Each row is a point. The window is the flat piece filled in between its corners: a triangle in 3 columns, a solid with four corners in 4, and so on. A path goes straight from each point to the next, and from the last back to the first. After which points does the path pass through the window?

Window (3 x 3)
[[ 25 -26  31]
 [  6   9 -46]
 [-25  64  31]]
Path:
(1): [ 15 -55  20]
(2): [ 55 -39  -2]
(3): [ 39 -14  51]
(4): [  5 -40  30]
(5): [-59  26  34]
(6): [ 6 81 23]
(7): [ 9 35 -9]
(8): [-44  13 -26]
(9): [-19 -28  67]
(10): [43 35 44]
(11): [ 41 -16  29]
(12): [  1 -25  26]
(13): [-15  15 -25]
(14): [ 21  24 -18]
(15): [ 14  77 -20]
(16): [-54  35 -15]
Through the window after points: 5, 7, 11, 13

Window (4 x 4)
[[-37  48  36   1]
 [ 54 -42 -26 -32]
 [ 40 -40  26 -29]
 [-11 -27 -48  62]]
Path:
(1): [ 63 -12  41 -33]
(2): [32  7 28  6]
(3): [-42  -2  25 -35]
(4): [-32 -45 -43 -20]
(5): [ 12 -21 -21  52]
(6): [21 50 30 27]
(7): [-43  24  17   1]
(8): [-39 -36 -47  34]
(9): [ 37  13 -37  71]
(10): [ 56   9 -15   5]
(11): [-14 -32 -24 -16]
(12): [-80  17  -6 -20]
(13): [-1 35 32 20]
(14): [-5 66 42 41]
(15): [-54   5  17 -46]
(16): [ 11 -21   6 -52]
Through the window after points: 2, 4, 6, 12, 14

Window (6 x 6)
[[   7  -44    7   -4   10   13]
 [  86   20 -102  -53  -49  -61]
 [   4  -34   25  -21  -17  -43]
 [ -46   50   25   54   36  -34]
 [ -31    3   19  -33   -8    0]
 [ -58  -66   13    7  -18    2]]
Path:
(1): [-22 -67 -19 -23  36 -50]
(2): [-37 -37 -12 -50  13 -48]
(3): [ 23 -22  39   1 -31 -32]
(4): [-22 -22  53   7 -45  40]
(5): [-44 -37   7 -17  34 -29]
(6): [-13  -7  -1   7  18 -52]
(7): [-53  52  85  46 -21  45]
(8): [  5 -12  22  10 -16  -1]
(9): [-18 -35 -12  -2  48  -2]
(10): [-31  -4   9 -27  15 -48]
(11): [ 37  -6  -9  -8 -64 -17]
(12): [ -9  -1  14  27 -70  15]
Through the window after points: 2, 6, 8

Window (9 x 9)
[[ 18  77 115 -25  85 -20  20  56  14]
 [-55  31  38 -24  -6  45 -51  38 -16]
 [ 27 -11 -51  26 -17  -6 -15 -43  14]
 [-26  56 -30 -28  12  -3 -40  42 -50]
 [-40 -28 -54  37   5 -25  40 -17   6]
 [ -4 -34 -88  26  31  30 -11  21  24]
 [  2 -72 -59 -16  26  -2   7 -33 -18]
 [  7  58  82 -73  14 -34  18  80  39]
 [-11  10 -53 -23  38  18  39 -43  34]]
Path:
(1): [-31 -27 -40  29  70 -45  -5 -38  54]
(2): [-32  19   7 -59  20 -40 -61   2  19]
(3): [ 29  25 -13  13  28  -2  41  18   3]
(4): [  9  15  -3 -12  20  15  24  25  -4]
(5): [-19  -9  25 -11  28 -55 -43   6  25]
(6): [-41  18   1  -3  23 -32 -25  10  -1]
(7): [-15  16   7 -34  -1  39  19   5 -11]
(8): [ 25  -1  -7 -35 -13  23  35  60 -55]
(9): [-37  18   8   2  32  -9 -51  11  27]
(10): [-25  55  -3 -62  66 -32 -55  -3  27]
(11): [ 17  -6  12  14 -26  49  42  37 -18]
(12): [-15   2 -41   9 -65  20  56  20 -46]
Through the window after points: 12

Window (11 x 11)
[[   6   65   78   14    1   -6  -12 -104   76   -6  -69]
 [  20   -5   23  -55   32   24  -12    5    6   -9   64]
 [ -18  108    8   12   56  -58   88    7   19   14   -4]
 [  -3  -25  -13  -24   17  -60   42   -3  -26   20   20]
 [ -42   25  -14    1   59   27   45   51  -19   37  -24]
 [  64   -8   12   15  -14  -17   82   15    3   -7   16]
 [ -20  -33  -17  -13  -18  -19   41   75   33  -19  -30]
 [ -37  -39  -76  -67  -74   -7   49  -10   12  -63  -34]
 [ -95   12  -82   29   22    3  -23   -3    8   -9  -23]
 [   3  -46   17   -1   10    5   64   48  -24  -85  -28]
 [ -17  -25   37    1  -61   10   -4   42  -20   -5    2]]
Path:
(1): [-60 -10  18   1  27  -1  70  -4  36  -8  -4]
(2): [ 30  46   3   1 -19 -26   7  -4  14 -10 -34]
(3): [ 27  22 -21 -12 -11 -17  16  54 -15 -15 -42]
(4): [-68 -43 -10 -26  21   7  70 -34  51 -29  30]
(5): [-52 -28   7 -12 -23   7  42  14   8 -16   4]
(6): [  6  28 -10  15  14  13  10  36  -4 -43 -45]
(7): [  5  33 -33 -18  -7 -14  14  17 -26 -39 -41]
(8): [-34 -16  17  20  10  15  44  27  35  15   7]
(9): [-53 -40  39  -6 -50  61  73  -8  -3  12  35]
(10): [  8  -2   2  -6 -19 -44 -19  47 -12 -17 -24]
(11): [ 39  36  25 -29  27  -9  -5  64 -71 -12 -15]
(12): [-21 -23  -5  -7  15   5  51  14  16 -17   2]
(13): [-58  12  32 -16  40 -35  89  18  20  20  27]
(14): [ 36 110 -28  23  17 -33  32   5   0 -30 -47]
(15): [ 24  -9 -49 -43 -24  -9  45  32 -30 -67 -37]
(16): [-58 -43  24  11  -7   0  51   0  40 -18  -1]
Through the window after points: 1, 9, 11, 13, 15

Window (14 x 14)
[[ -6  -2 -90 -81 -40  18 -23 -25  35 -23 -25  57  32  17]
 [-23 -14   0  12 -27  28  45  56  21 -61 -52  -3  22  32]
 [-48  10 -14  38  37  29  29  15 -24   0  15  24  31   8]
 [-28 -13  43  21 -15   6  13 -13  22  49  15  42  48   2]
 [-21 -51  -5 -67  58   9 -38 -10  58   0  -5  -5  62  51]
 [-48 -43 -10  57 -27  52  22 -34 -16 -17 -57  12  10  29]
 [-37 -24 -62 -48 -19 -44  40 -64 -46 -36  78  21  25 -47]
 [ -8 -58  20  49 -27 -19 -62  -8 -25  -6   6  56 105 -11]
 [ 44  47 -59  -2 -37  29  46  -2 -38  22  16 -26  27  26]
 [-17  48 -69 -63  12 -76  -7  -5  14  69  13 -42  64 -18]
 [ -5 -24  -7  -5  18 -50   3  26 -65 106  61   7  32 -20]
 [-10  54   0 -60  42  28  28  12   4 -58 -79 -42 -24  10]
 [-25  33 -32 -40 -51  61 -14  35   0 -22  29 -31  -9  46]
 [ 11 -15 -46  50 -12  -9 -15  17  44 -12  57  -2 -18   5]]
Path:
(1): [-11  -8 -42  -6 -51  90 -46   5  -2 -13  14   9  44 -79]
(2): [ 17 -16 -39 -33   7  38  28   5  -5  31   3   7  21 -30]
(3): [-55  33 -24  -2  -9 -67 -24 -11   4  -3  -8 -24  39  40]
(4): [-29  16 -27 -21 -22 -40  12   6 -10 -19   5  18   6  42]
(5): [ -6 -35  -2   8   6  71  -4   3   1  -9   0  -1  41  -7]
(6): [ -3   0 -27 -12  -9  14  33 -24 -14  20  32 -16  46 -38]
(7): [ -7   4 -52 -18 -18 -31  12   2 -47   1  32  23   7  36]
(8): [-17 -39  29  24  24 -86  26  15 -17  13 -11  25  55  80]
Through the window after points: 2, 6, 8

Window (14 x 14)
[[ 28   0 -34 -25  79 -39 -20   5  25  15 101 -20 -26  10]
 [-15   0 -22  35 -15  43   3  42  22 -11   3  23 -37  51]
 [  7 -18   1 -46  45  -4 -15  61  14  64   4  -6  -6  40]
 [-10 -27 -33  27 -19 -43  -8  16  14  48 -19  14   7 -19]
 [ -8  77  28  16 115 -39  36 -99  36   1   1  61  16  54]
 [ 26 -33 -28  15 -17  71  -6  33 -31  -4 -80  64  -8 -50]
 [-18  44 -21 -29 -15  -3 -32 -46  -1 -49 -82  50  49   2]
 [ 53  12  24  17 -94  47   4  68   7 -21 -74  55  31 -49]
 [-20 -56  -5 -42 -36  39  -5  28  57  24  -4  28   0 -49]
 [-11  -1  49  32 -30  47 -46 -22 -27 -10 -44  32  42 -18]
 [  9  33  -9 -23 -76  40  -3 -37 -35  32 -39  71  20 -17]
 [-41  14   9 -38  50 -43  39   5 -12  13  30 -26 -37  -9]
 [-19 -33 -11 -13   0  -2  18  49 -20  -2  25  64  40   3]
 [-52 118  18  22 121 -43 -34 -28  25   6  29  83 -27  33]]
Path:
(1): [ 11 -13  21  -3  -1  -2 -47  -5   2   3 -23  65 -14  28]
(2): [ 32 -25 -13 -14  24 -47 -58   5  27  -1  47  54 -31  29]
(3): [-21  22 -12 -22  45  25  39  31  -5  46   4 -31  23  -9]
(4): [-12  23 -51  22  13  65  -8  27 -19  14  32  -4  63 -22]
(5): [  6 -16   2 -11 -20   1 -17  27   3   6 -22  41 -22  -9]
(6): [ -2  -3  22  13 -22   5 -23   4 -11  -8 -30  41  -9   4]
(7): [ -9  27 -12  13 -12  90  -2  -7   2  17 -20  27  67 -23]
(8): [-35  55 -52  19  30  23  -6  49  12  25   7  50  58 -53]
(9): [ -3 -22  12 -14  -5  -8   7   6  -1  -5  -6  19 -26  35]
(10): [ 24 -29  24  19 -17   7 -31 -15 -42 -19  26 103 -50  25]
(11): [-26  49 -21 -13  12   3  12   7  16  29 -55  -7  62 -17]
(12): [-39  36 -11  13  13  28  17  10  29  30   6  10  33  -5]
(13): [ 31 -22  10 -30  13 -49 -19   3 -22  -9   0  69 -24  32]
(14): [ 33  -4   4  -5  -9 -45 -29 -24   8 -25  -5  74 -47  31]
(15): [-50  32  -8   4  68  19  25 -14   8  44   4  -1  44   2]
(16): [ -9  39 -30  14  11  26  13  25  18   5  -2  24  29 -19]
Through the window after points: 2, 6, 8

Window (14 x 14)
[[  30  -57  -38    1   44   19    0   60   -4  -22  -11   42   74   -9]
 [ -14  -42   42   30   22  -42  -57  -22  -24  -19    7    3   31    2]
 [ -37   53   13   27   26   27   20   15   94   19   -3   11  -12   -6]
 [ -82    6   10    5  -38   -5   20   35   36  -27   -9   20   20   -3]
 [ -83  -67   14  -12   44   23  -55  -26 -121  -10  100  -33  -68   -5]
 [  16  -14   32   31  -17   69   16    8  -28  -37   39    2  -92   84]
 [   7   26   -4  -23  -22   -5   43  -15   -6   16  -80    9   20   46]
 [   8  -10   16   -6  -31   39  -19  -31   32  -41  -40  -16   22    3]
 [   3   45  -16  -19   -5   12   51  -12   25  -41   21    2    3   57]
 [ -51    0   29 -103  -24  -27   23   -4   34   47   27  -25  -23   39]
 [  35    3   23    3  -33  -22   18    0  -11  -11  -16  -34  -24  -19]
 [ -19  -22   27  -27  -11  -13   27  -35   17  -13  -12   43   -7  -20]
 [ -28   13   19  -14   16   -9   -1   10   70  -56  -45   -7  -47   10]
 [  -1   46   -4   -5   33   44  -73   86   61  -73  -12   96   28  -38]]
Path:
(1): [-34  -9 -32  -9 -34 -32 -29   1  31  -2   0  18 -24  33]
(2): [-18  24 -43 -29 -25 -16 -26  36  71 -34  -9  48  -9   3]
(3): [ -6  -1  77  10  55  51  -2   8 -12 -46 -11  25  13 -23]
(4): [-28  40  58  14  -2  46  32 -12  -2 -36 -13 -41  33  37]
(5): [ -4   7 -29 -20   3 -11  11   8  42 -13   9  39 -28  15]
(6): [  9 -32 -67   1   1 -15   2 -31  36  21   3  58 -58 -13]
(7): [-42   7  55 -31   4   3   3   9  12 -37  -6 -25  -9  15]
(8): [ -1   9  41 -19  21  19  -5  22  13 -29   0  15  10 -14]
Through the window after points: 2, 4, 6, 8

Window (14 x 14)
[[-75  72 -64  14  -7  35 -18  91  -1 -68   8  -3  21 -17]
 [-32   5  26  37  43 -12 -17  -9  81 -25  13 -17 -30 -49]
 [-50  34 -34 -20 -12  27 -18  73  10  45  14  29  32 -18]
 [ 19  -1 -15 -14  91   3 -12 -84 -67  24  18 -20  11  52]
 [ -6  47 -35 -11 -67  -7  28  61 -16 -21  29 -12  34  17]
 [ 52  11  35 -69  72 -16 -47 -39 -24  -7 -47 -16 -10  30]
 [ 65  12 -21 -88  64   0  -8 -93 -36 -10   5  24  -1 -25]
 [-27  16 -69  21 -34   9 -37  12  17 -20 -17  38  40  32]
 [-56  -6 -41 -18 -11  36  18  59  15 -32  18  36 -24  39]
 [-70  12  36  65  -8  20 -20 -15   8  -6 -36  17 -81 -62]
 [-25  32  16  53   9  78  32  16  62  -7 -50   3 -21 -43]
 [-68  -6  10  -2 -30  38  -1  56   4 -57   5  11  68 -28]
 [ -1 -21 -51  26  16  -6   1  80 -22 -31  -8  13  22 -24]
 [ 26 -32 -28 -67  49  15 -30 -87 -17  21 -30 -68 -28  -8]]
Path:
(1): [ 13  23 -11   5  20  77 -43   5   2   0  28   9   6 -44]
(2): [ 21  23 -14 -29  25  54 -44   9   6 -21  40 -10  -6  -4]
(3): [-49  28 -54 -25  18 -45  45 -18 -33 -32 -54  41  19 -26]
(4): [-80  45 -26  -7   9 -34  54   9  10 -16 -11 -20  -4  -1]
(5): [  4 -11 -33  15   0  66 -52  21  -3  -6  21  33   6  -9]
(6): [ -9  24 -18  -4  -5  31 -28  39   0   6  24  -4   9   1]
(7): [-56  17 -44 -31   7  -8  35  -2   0 -22 -46   2  19 -28]
(8): [-103   32  -43  -31   13  -27   55   39    3  -13  -32   16   20  -40]
(9): [ 38  15   5  49 -11  63 -70  19  11 -46  28  16   8  24]
(10): [-27 -12 -28  27 -27  63 -39   1 -15 -33  26  56 -46 -14]
(11): [-43  19 -30 -20  12  -9  23  48  25 -14 -20  -5  21  27]
(12): [-54 -10 -46 -10   6 -53  36  -2   1 -18 -37 -17  -5  31]
Through the window after points: 2, 6, 10

Window (14 x 14)
[[  0 -30 -24 -29 -69 -62   5 -34 -37  23 -26  38  23  78]
 [-21  38 -59 -35  42  25   2 -36 -36  48  46 -52 -36 -28]
 [ 34  33  -8 -40  33  23 -20 -69 -42   4  11   6 -24  49]
 [ 30 -35   5  -3   4 -58  -2   1  27  -4   0 -31  11  21]
 [-53  32  11  19  49  -2 -98 -62  46 102  -7 -48  -6 -56]
 [  1  20  42 -45  50  23 -11 -14 -59  56  43 -56  16 -37]
 [  5  11 -24 -92  68   2 -62   6 -22  34  31  11  -3   0]
 [ 38  27 -28 -31   4  19 -31  -7 -39  43 -36 -30 -13 -18]
 [-10  21  10  39 -90   8  12  -5  60   7  -1  29  71  18]
 [-71  -9  72  22 -95  62  65  28  88   3 -48  27  14  32]
 [ 11  30  12 -11   8 -27 -20   4 -39  26  27  29 -44  -6]
 [ 38 -33 -23   5  53  -5  18  13 -49  43  11  23  19  35]
 [-84  54 -13  29  41  22 -86 -36 -21  16 -15 -65   6 -46]
 [ 26 -29 -42 -30  -9  38 -60 -40 -77  18  46 -11 -40  18]]
Path:
(1): [-30  34  10   9 -17  17 -12  19  10  51  -7  -3  -2  32]
(2): [-17 -30  21 -15   5  10   2 -54  -1 -23   0   1  -7 -58]
(3): [ -5  -4   7  -7   3   4   3 -18  -5   5  -7   2  13  -9]
(4): [  3  36 -32  36 -18  20 -28   1 -26  94  29 -28 -17  83]
(5): [ -6  19  -9 -10   6   7  -5  -6 -34  58  25  -5  -7  27]
(6): [-30  -1 -21 -29  38  33 -46 -70  -9   1 -43 -14  15 -68]
(7): [  1 -20 -28 -36  70 -29  11 -43 -52  -3  -6  24  -8 -24]
(8): [  0  11  -4 -10  12  11 -46  -7 -21  50   8 -34  -9  16]
Through the window after points: 1

Window (14 x 14)
[[ -12  -40  -19   23   27  -20   -7  -36  -37  -38   26   33   -4  -13]
 [  58  -12   41   23   85   39  -45   16  -51    6    7  -16  105  -55]
 [  30   29    9  -13    1   -1   82  -16   -4  -31  -74    4   28   13]
 [   9   12 -121   20   59   14   67   27  -27   -7   66   -9   -7   18]
 [  18  -29  -17   10    3   12  -26  -16   -8   28   10   22  -37  -47]
 [  30   -3   32   33   24    3  -38  -29  -71   39    2  -14   46   40]
 [  50   26  -24   14  -60   -3  -12   -7   -1  -34  -28   17  -18   27]
 [ -31  -70  -13   46   35   31  -26  -23    5    5   20   31   -1   -4]
 [ -12  -15    8   52  -55   12   19  -61  -42  -33    4   -9   -3   -3]
 [ -20   19  -66  -63   -4   -6  -55  -49   33  -37   22  -14   -7  -15]
 [  -1  -72  -29   -7   -8   -1  -24   -2   -9   12   30   10   28  -44]
 [  20  -66  -15   -7   19    8  -17  -12   -5  -22  -19  -29   -5  -34]
 [ -57  -38   -4   63   30  -37   33   13   -5   10  -14   -9  -12   -2]
 [ -10  -29   42   -4   68  -21   52   36    8    7   40  -48   23    9]]
Path:
(1): [-10 -29 -11  -4  -1  11 -28  25 -29   8  10   4   6   6]
(2): [-20 -19   6   7  39   0  12  35 -20 -20  17 -20   2  -2]
(3): [ -7 -45   7  48  32 -36  37 -33  13  36   1 -10  24  -8]
(4): [ 52 -15 -19  34  11  -7  13 -42  24 -16 -19 -28  21 -29]
(5): [-71 -15  29 -30  45  -5  23  47 -57  -3  37  17   3  36]
(6): [ -21  -10    4    2   28   17  -24    7 -100  -28   16  -18   23   14]
(7): [ 20 -30 -12  29  14 -17  -6 -38   0   5  11  20   8  -6]
(8): [ 54 -46  -8  82  18  -6   5 -67  10  15   1  14   3   2]
(9): [-13   5 -22  -7   1  10 -12   0 -20 -27   4   3  -6   6]
(10): [-17 -39  -8 -41 -26  46  16  43 -58 -30  43  16 -14 -19]
(11): [ 12   9 -25  47  38 -29  -7 -47  16   4  -9  -5  27   7]
(12): [ 20  -4 -11  29  22   0  13 -42  10 -14  -8 -13  15 -22]
Through the window after points: 2, 4, 6

Window (14 x 14)
[[-42  12  48 -83  22  44  20   3 -26 -34   7  27  -4 -28]
 [-37  55 -39  58  14 -48  13 -81 -64 -51 -24   0 -38  -1]
 [ 15 -24  18 -60  54   4 -44  15 -15 -37 -41  20  -7 -39]
 [  1   9   3 -93 -33  49 -39  41 -13 -15 -35  46  -2  -1]
 [-12   9 -37 -23 -19 -14  52 -17  61  -3  87  -9  14 -30]
 [ 28  24 -12  66  -2  -3  46 -49 -98 -41 -28 -40 -50 -27]
 [-17 -13  10 -27  35  75 -42   5 -10 -47  11   7  12  33]
 [ -5  31  29 -29  24  41 -16 -25  -9   2 -58 -10  40  -4]
 [-25   4  25  10 -64  -3  18 -72  69 -12  73  -7 -56 -44]
 [ 10  -1  19  51 -32 -66  43 -72 -72 -71 -23  -6   1   8]
 [-40 -36  -3 -31   0  65   6   8  10 -35 -44  44  14 -41]
 [-32  -1  23  65   0 -41  20 -15 -66  11 -22  -2 -33   9]
 [-24  -7   6 -63  29  34  12  17  14 -45 -61 -20 -24  30]
 [ 36  25   2  67  30 -25  57 -79 -65 -24 -38  38 -47  30]]
Path:
(1): [  2 -32   7 -33  29  19  -3 -48 -63   3  23 -21 -25  31]
(2): [-16 -39  10 -39  18   6  -1 -43 -22 -38 -13 -22   0  11]
(3): [ -1  73   4 -13  15  38  15  76  23 -38 -66  43 -42 -14]
(4): [-37  67  -2  95   7 -96  47 -19 -18 -81 -15 -19  12 -23]
(5): [  7 -19 -18 -55   0  61 -16 -78 -62   5 -23  30 -51  19]
(6): [ -3 -36 -46   3   5  19 -20 -71 -48   2  25  24 -57  -7]
(7): [  1  41  60  -6   8 -19  31  12   6 -52 -49   0   8 -16]
(8): [-26  49  57   3  34  -3   3  75   6 -19 -59  49 -22 -41]
(9): [  1 -38 -44 -23 -14  16  20 -92 -33 -50  22 -34 -20  15]
(10): [ 11  -8  -6  24   2 -17  39 -62 -45   1  -3  29 -18   6]
(11): [  7  47   6  21  29   8  27 -23  -5 -58 -20   1 -32   9]
(12): [ 34  55  81  15 -43  34  -8  40   9 -40 -13   4   4 -51]
(13): [-36 -12 -26  -7  21 -21  29 -57 -35 -14 -24   3 -31  10]
(14): [  5 -16  -8 -16   5  29  13 -29 -47 -22 -40  11 -28  -5]
(15): [-17  38  16  14  14 -17   7  -5 -26 -50 -10   6  17   2]
(16): [ -6  21   1  14   5  23  14  -5 -16 -56 -34   2 -12 -15]
Through the window after points: 2, 4, 6, 10, 16

Window (14 x 14)
[[-71   6 -21   3 -23 -26  59 -25 -15 -53 -33  11  39  35]
 [ 22 -33  23 -48  -5 -48 -57 -55  38  56 -28  28  25 -30]
 [ 12 -18 -57  21 -79   5 -28 -35 -48 -27  -4  46 -26  -2]
 [ 33   3 -12 -45 104  20   3  -5  45  20  61 -35  22  51]
 [-26 -13  18  67  -5 -31 -32  25 -20  -5 -41 -30  29 -71]
 [ 30  20 -31  59 -13 -36  29  -4   0 -68  37  -6  -9 -41]
 [ 28 -10 -10  24 -50 -38 -34  17  16 -19 -45  -7 -54 -28]
 [  6  70  35  32   3  -6  37  29 -15 -17 -30  72  43 -53]
 [-86 -34  63 -81 -24  23 -29 -53   4 -74  -4 -24  13  19]
 [ 56   0  -1   2  40 -10  11 -10 -65   4  -1 -15 -48 -67]
 [ 18 -86  12  -2 -92  -9  -7  34 -48 -24  11 -25 -69 -90]
 [-13   1  -4 -53 -60  15 -38 -56  60  24 -49 -20  26 -39]
 [ 38  35 -27 -29  15 -77 -56  50  42 -28  -7 -58  86   1]
 [ -7  50  81 -11  -1 -20  -3 -17  -5  52   0 -17  23 -29]]
Path:
(1): [ 10 -20  10 -11 -46 -17 -11 -38 -17 -41 -34   2  19   5]
(2): [ 38 -17  -1  12 -30  -1   5  -3 -11 -38 -37  12  31  -7]
(3): [-52  20  29  -2  25 -65 -28   1  -6  29  15  -7 -17 -62]
(4): [-39  68 -12 -11  -8 -19 -43 -42  -4  46  18 -21 -11 -61]
(5): [ 53 -63  58  -2 -24 -22  12  26   4 -24 -34   4   8   2]
(6): [ 28 -26  33   8 -15  33  24 -14   1 -12  -1   4  13 -18]
(7): [-21   4   3 -21   9 -48 -32  -5 -16 -13  -5 -14  -7 -26]
(8): [ -7  13 -28  -5 -33   0 -38  -6  42  39 -16  -6 -16 -64]
Through the window after points: 4, 8

Window (14 x 14)
[[  -8   14   64    8   17  -48   46  -62  -43   13   -9   39  112   11]
 [   6  -52  -53  -44    5  -13   23  -42   25  -26  -70   11  -53  -39]
 [  42   47   49    3  -45  -56   53   -1  -50   -5   18    8  -29   12]
 [   5    1   21  -58  -67   17  -22  -12   36  -18    4   -3  -32   15]
 [  26  -18   30   90   -8  -31  -45    5   33   -1   20  -54   43   29]
 [  76   14   40   21  -47   24   34   12   24  -19  -87   25   12   21]
 [ -11  -23  -66  -22   27  -10  -50    4  -25   29  -44    1   12   30]
 [  15   37  -36   74   12   -4   25   60   44   70  -39 -120   31  -29]
 [ -50  -19   30   -7  -72  -28  -20   45  -33    2    3    4   15   75]
 [  19  -29   31   -5  -33   17   12  -27  -42   31  -36  -11   26   -1]
 [  60   -2  -21  -16  -30   37   67   27   33  -12  -13  -79   -4   -3]
 [  -2  -13  -23   24   19   15   45    6   25   28   24   16   41  -50]
 [  -3   32   34   74   -7   32   19  -52  -45  -16  -33  -24  112   -2]
 [  -8  -27   79   16   31   14  -19   11   44  -40   29    4   -9    7]]
Path:
(1): [-38 -53  -1  21 -13  10  72 -33  -2  37  -7 -32  32  71]
(2): [ 42  18  39   7 -27   8 -26  -2 -26 -13 -40   5  29 -37]
(3): [  4 -18  33 -26 -29 -32 -13  18  10 -24 -27  -8  31 -15]
(4): [  6  28 -36  41 -19  71  37 -57   3  28  -6 -27 -25  38]
(5): [ 14 -13   3  38  24  29  29 -69  31  -9  -1  -2 -20   6]
(6): [ 14  -8  13 -10 -15 -11   0  30   6  -2 -26 -13  28 -19]
(7): [ 81  16  -4 -67 -24  32   4  47 -10 -85 -27 -58  28 -35]
(8): [-25 -38  10  22  10 -20  16 -42  29  17 -27  29 -23   4]
(9): [  4 -11  -7  -6 -21  20  64 -26  12  -8 -23 -54  -6  40]
(10): [107  21  15   5 -35   8   0  81  16   0  -9 -19  28 -67]
(11): [ -6   7  26 -14 -33   8 -21  40 -47 -24 -54 -19  73 -12]
(12): [ 24   9  23  62   3   8  51 -72  28  18  27 -12   0  17]
Through the window after points: 1, 3, 7, 9, 11

Window (14 x 14)
[[ -38    6   23   21  -14   -2  -19   10  -23  -39   46   78   27  -83]
 [  48    4    0   28  -46   28   37   53   -9   44   49   26  -22  -20]
 [  -6   23   35   -7  -37   19   -4  -36   23   95   16  -11  -22   -9]
 [  22   32    3  -26   62  -28   35  -42   37   16  -18  -37    6  -48]
 [  15  -19   65  -38    9   43  -19   10   -1    5    6  -37  -30   16]
 [  92   49   11   -3  -58   -3   13    9   55   32  -60   22  -71  -56]
 [   1   35   -2   30   14  -25  -16   44  -54   10  -52  -77    0   18]
 [   1   13   -6  -24   -5    0  -11   34    3  -17   24   70   14   21]
 [  75   -2  -16   26    6    7   -5 -105   -2  -52   19  -29   43   -3]
 [  21   44   24   20   17  -14    9  -72    4  -68   72  -43   34   26]
 [ -15   35  -19  -25   22   20  -49   67  -39   -5   24   69  -55  -58]
 [ -17   86   14   25   67   33   33  -35   -7   11  -90  -45    2  -50]
 [  23  -18  -35   41  -54  -20   11  -17   29  -31  -19   71  -85  -28]
 [  58  -27  -14   53   12    6  -65   40   33  -41   59  -14    7   49]]
Path:
(1): [-47   2  -9 -69  -9  21   6 -37  13 -48  60 -66   7 -48]
(2): [ 56  29   6  55  -4   4  10  29 -13  30 -19  35 -13   3]
(3): [ 28  13  38  25   5  -3 -11  12  10  13 -13  31 -17 -20]
(4): [ -17   13 -105  -45  -35   33   27   -4  -11  -23   10  -18  -23  -28]
(5): [-28  30 -74  14 -24  26 -15  33  19 -11  31 -40 -21 -16]
(6): [ 32  -4  39  17  23 -10 -13 -12 -13 -17   8  22   4   7]
(7): [ 21  17  39   1  35 -12 -25 -16 -16  19  14   9 -47  -5]
(8): [ 19  19 -54   8 -40  34  26  12  46 -19   3 -16  38 -60]
Through the window after points: 1
